Every row gives one point. Each copy is the shape, with its points in the same order, stretched, turned, moved and blurred by noise. Is it also mirrored, or only turned?
(in the rows, 128 means zero)

Shape (7 x 3):
[[133 103 174]
 [128 149 116]
 [124 151 153]
 [184 123 128]
 [106 148 136]
 [125 140  79]
 [123 144 144]]
Copy 1 (7 x 3):
[[126  97 163]
 [145 131  93]
 [129  85 109]
 [185 151 120]
 [121 101 104]
 [146 171  78]
 [131 103 110]]
Copy 1 is: mirrored
Copy 2 (7 x 3):
[[140 169  78]
 [139 120 145]
 [112 134 123]
 [172 188 131]
 [115 105 127]
 [162  96 158]
 [123 135 123]]
Copy 2 is: mirrored
Copy 3 (7 x 3):
[[164  97 175]
 [117 117  96]
 [152 115 105]
 [114  62 124]
 [135 135 104]
 [ 78 128  91]
 [142 115 109]]
Copy 3 is: only turned

Shape (7 x 4):
[[145 123 156 158]
 [143 140 117  57]
 [168 130 147 157]
 [101 108 130 118]
 [112 137 141 127]
 [103 140 137 103]
 [144 137  82 121]]
Copy 1 (7 x 4):
[[135 154 109 178]
 [ 54  64 170 111]
 [115 176 128 176]
 [153  75 128 135]
 [133 101 102 130]
 [118  72 107 112]
 [120 144 171  91]]
Copy 1 is: only turned
Copy 2 (7 x 4):
[[165 121 138 143]
 [ 93 105 140 108]
 [165 131 151 130]
 [116 118 100 141]
 [134 113 137 160]
 [115 107 135 157]
 [119 160 139 117]]
Copy 2 is: only turned

Shape (8 x 4):
[[117 125 128 108]
 [126 134  94 131]
 [146 148 124 125]
 [144  64 145 124]
 [136 140 116 123]
 [ 80 136 110 113]
 [142 108 124  99]
 [124 145 195 163]]
Copy 1 (8 x 4):
[[145 145 119 107]
 [142 118  98 144]
 [152 141 143 138]
 [ 95 107 133  71]
 [147 137 127 131]
 [148 155  86 124]
 [144 122 124  85]
 [ 95 193 194 146]]
Copy 1 is: only turned
Copy 2 (8 x 4):
[[114 148 119 112]
 [ 98 131 141 142]
 [146 157 140 129]
 [151 144  59 145]
 [128 150 137 131]
 [ 74 120 146  99]
 [128 173  99 139]
 [208 105 137  77]]
Copy 2 is: only turned

Shape (10 x 6):
[[122 137 139 122  92 101]
 [118 130 146 125 131  87]
 [134 145 155 139 108 115]
 [111  93 108 101 123 101]
 [131 104  73 104 129 102]
 [105 158 135 126 123 111]
 [114 132 137  99 123 134]
 [146 117 104 143 152 176]
 [145 168 162  99 135 141]
 [155  94  99 176 163 142]]
Copy 1 (10 x 6):
[[122 133 123 177 125 100]
 [153 110 135 166 115 106]
 [118 135 160 167 126 115]
 [159 116  74 128 126 103]
 [166 142  65 120 144 142]
 [117 100 132 166 116 128]
 [105 113 114 126 106 124]
 [112 135 146  74 168 170]
 [ 83 135 166 126  83 156]
 [172 139 155  89 193 152]]
Copy 1 is: mirrored
Copy 2 (10 x 6):
[[163 148 130  96 144 121]
 [169 144  92 125 146 138]
 [143 138 139 115 161 114]
 [172 133  85  99 100 157]
 [168 119  86 106  82 104]
 [160 165 139 134 126 120]
 [174 144 153 126 113 155]
 [ 82 105 155 131  98 118]
 [184 119 185 165 144 125]
 [ 54  96  82 124 113 104]]
Copy 2 is: only turned

Shape (13 x 8):
[[135 106 121 161  99 169 159 147]
 [148 142 158 169 121 103 107 133]
 [ 94 131 145 119 119 117 146 109]
 [109 171  98 123  97 123 146 105]
 [ 84 130  87 120 166 153 156 135]
 [ 90 165 158 114  92 174 139 134]
 [128 160 135 118 118 104 112 139]
 [144 122 139 146 133 182 131  97]
 [ 71 171  90 110 161 115 103 110]
 [113 114 158  97 125 133 106 103]
 [ 97 121 131 108 158 138 127 132]
 [114 119  85 169 111 157 138 147]
 [110 165 111  91 120 119 134  98]]
Copy 1 (13 x 8):
[[183 116 119  75 110 149 155 165]
 [ 86 149  87 114 145  80 168 156]
 [114 114 117 106 116 134 126  80]
 [150 132  80 137 177 178 127 101]
 [177 115 183 116 133 152 103 118]
 [125 169  91  59 114 138  86  76]
 [ 76 150  89 128 159 128 112 129]
 [161 166 134 124  84 135 148 111]
 [132 130 125 161 170 117  74  80]
 [ 91 133 114 137  76 114 100  81]
 [126 123 163 126 106 121  89 100]
 [203 103 113 103 145 119 131 179]
 [120 145 101 147 148 170 106  76]]
Copy 1 is: mirrored
Copy 2 (13 x 8):
[[ 94 163 169 123  95 112 162 128]
 [134 116 114 104  89 147 122 137]
 [116 127 134 125 132 117 105 109]
 [116 181  97 121 157 106 140 162]
 [118 115 154 152 145  62 154 141]
 [133 151 138 125 140 148 152  71]
 [125 125  98 128 128 153 137 130]
 [119 119 138  85 110 107 155 111]
 [149  95 123 128 172  91 119 162]
 [116  82 143 107 136 150 106  87]
 [120  85 149 134 129 112 135 106]
 [104 157 173 126 114  94 163 177]
 [115 146  97 116 167 111 129 133]]
Copy 2 is: mirrored
